Every row gives one point. Examples show where two turns around zero, p and q, send a point. Write where each new point lands after one turn and then the other. Backwards means that the second turn is done in reverse. Each puzzle has new turns, and all numbers are rounded.

Turn p:
[ 44 -36] -> [-19 -54]
[-53  18] -> [-1 56]
[ 9 18] -> [20 -2]
Turn q:
[60 -2] -> [ 51 -32]
[-51  17] -> [-35  41]
[ -8 -15] -> [-15  -9]
Where do these land?
q, then p: [18  4] -> [  0 -18]
p, then q backwards: [ 5 52] -> [37 37]
q, then p: [-23 -56] -> [-51  33]

Turn p:
[ 48  75 -48   7] -> [81  3 28 54]
[-22  27   2  42] -> [ -9  33 -14  40]
[ 32 -48  12 -18] -> [-14 -15  34 -47]
[-33 -21  41 -18] -> [-28   7 -37 -37]
[-25 -33  -6 -13] -> [-30 -27 -12 -11]
Turn q:
[ 36  -3 -61 -50] -> [-24 -82 -10 -11]
[-39  23  16  56] -> [27 47 24 43]
[ 37  36 -27   7] -> [ 16 -36 -31  31]
[ 17  33  -8 -40] -> [-35 -24 -32  14]
[  3  -1 -14 -17] -> [-13 -18   1  -3]
[-11 -45  54  25] -> [ 23  56  10 -43]
[-44 -42  41  19] -> [  5  58  38 -30]
Where do these land?
q, then p: [-47  36  19  24] -> [  8  54 -10  37]
q, then p: [-11 -35 -28  -3] -> [-10   6  -6 -44]
p, then q: [ 33  10  28 -61] -> [-30 -41 -43 -36]
q, then p backwards: [-33  -5  40  24] -> [22 20 35 35]
q, then p: [ 59  -7 -57  15] -> [-31 -31  64 -32]

Turn p:
[-11  -2 -22 -13 -32 -57 -41  -8 -65] -> [ 29  -4  55  17  31  31 -65  -2  26]
[ -8  54   3   6 -60 -11  13  27 -25] -> [ -3  21  32 -11  19 -39 -47  47 -18]
[ -8 -66 -10  38  32  42 -47   2  57] -> [ 30 -20 -17   9 -32  53  93  10  -1]
[-25  45 -27   2  -4 -11  29 -32  -7] -> [ 11  29 -31  12  34 -14 -36  -6 -26]
[ 27 -52 -15 -17   9  11 -11 -10  47] -> [ -4 -38   4  23 -27  19  46 -30 -21]
[ 37  30  -2  10   3  27  51 -20 -30] -> [ -3  -7 -22 -50  29 -46 -13 -25 -15]
[  9  -3   6 -18  39   3 -15  46  14] -> [-20  -4   4  23 -11 -17  36   3  43]
[-13  -9  30 -27  18  39   1  -2  13] -> [-45 -12 -29  -7  -6  16  20  10   6]
[ 10  47  24  27 -20 -23   5 -26  -1] -> [ 26   6 -19 -15 -20 -26 -50  15 -11]
[-18 -44  13  -8  16 -20  15  22  -3] -> [-22  28  23   1 -18  24  17 -24  18]
Turn q:
[-43  38  12   1 -27  24   1   9  76] -> [-50 -54  -1 -47  11  28   2 -41 -22]
[ -7  -3  22  -3 -16 -27   1 -38  -3] -> [-25  -4  16   5  -2 -44   9   5   6]
[ -9  12 -28 -12  -6  45 -23 -10 -23] -> [ -6   2   9 -10  -7  29 -35  43 -14]
[ 50  35 -34   3  21   2 -16  20  25] -> [ 32  21   0 -39 -38  35  27  -8 -12]
[-13 -37 -63   1  44 -28 -30  21 -36] -> [ 53  13 -27  57 -29   3 -13  20 -49]
[ 46 -61  -4  16   1 -13  32  13 -24] -> [22 36 -7 58 -7  5 14 -9 50]
[  2  -1  54  -4  15  53   7  14 -17] -> [ 12   2  -6 -28  39   5 -46  -2  43]
[-66  54   1  32 -19  -5  19  -7  30] -> [-49 -19  19 -22  43   3   8 -31 -59]
[ 16  -7  26 -21   8  -5  39 -18  16] -> [ 10 -19  31  -1   7 -15  14 -17  38]
[-24  -7   4 -24 -14   2  14  39 -40] -> [ 11 -14 -26  21  45  10   3  33   4]
[ 49 -22  11  11  -7 -49 -44 -43  -5] -> [ -9  37  -8   3 -61 -59  17   8  16]
Where do these land?
q, then p: [ 32 -22  12 -63 -45  33 -11   8 -15] -> [-22   9  28  36 -22  -9  68  25 -26]
p, then q: [-13 -34  26  24   5 -65   5 -32 -33] -> [-39  -4  14 -64 -39   1 -20  29  20]
q, then p: [ 20  15  11  26  13 -52 -10  27  35] -> [  1   2  -9   1  27 -13 -41 -47 -38]
p, then q: [ 24  56 -44   3  25  41 -18  -1   7] -> [ 54  20  -1  48 -24   2  29 -33 -14]
p, then q: [-15  -7   2 -14  36  11  11 -23  45] -> [-23  16  33  30   3  31   1   8 -28]
p, then q: [ 17  66 -14 -23 -29  19  22  37 -33] -> [ 50 -15 -43   6   6 -54  14 -20 -37]
p, then q backwards: [-11  -3  26   1 -33  14 -20 -27  14] -> [-15   8 -33 -20  -6  24 -31   6   2]
p, then q: [-17 -45 -24  26   1 -15  28  -9   7] -> [ -4  20  48 -27  19  -1  -6  24  18]
q, then p: [-64 -43 -26   6   6 -32   3  14 -47] -> [ 76  28  18 -31  14  -2  18  -7  41]
p, then q: [28 20 31 13 21 47 -9  6 21] -> [  6 -31  -8  48  -5  23  40   3   0]
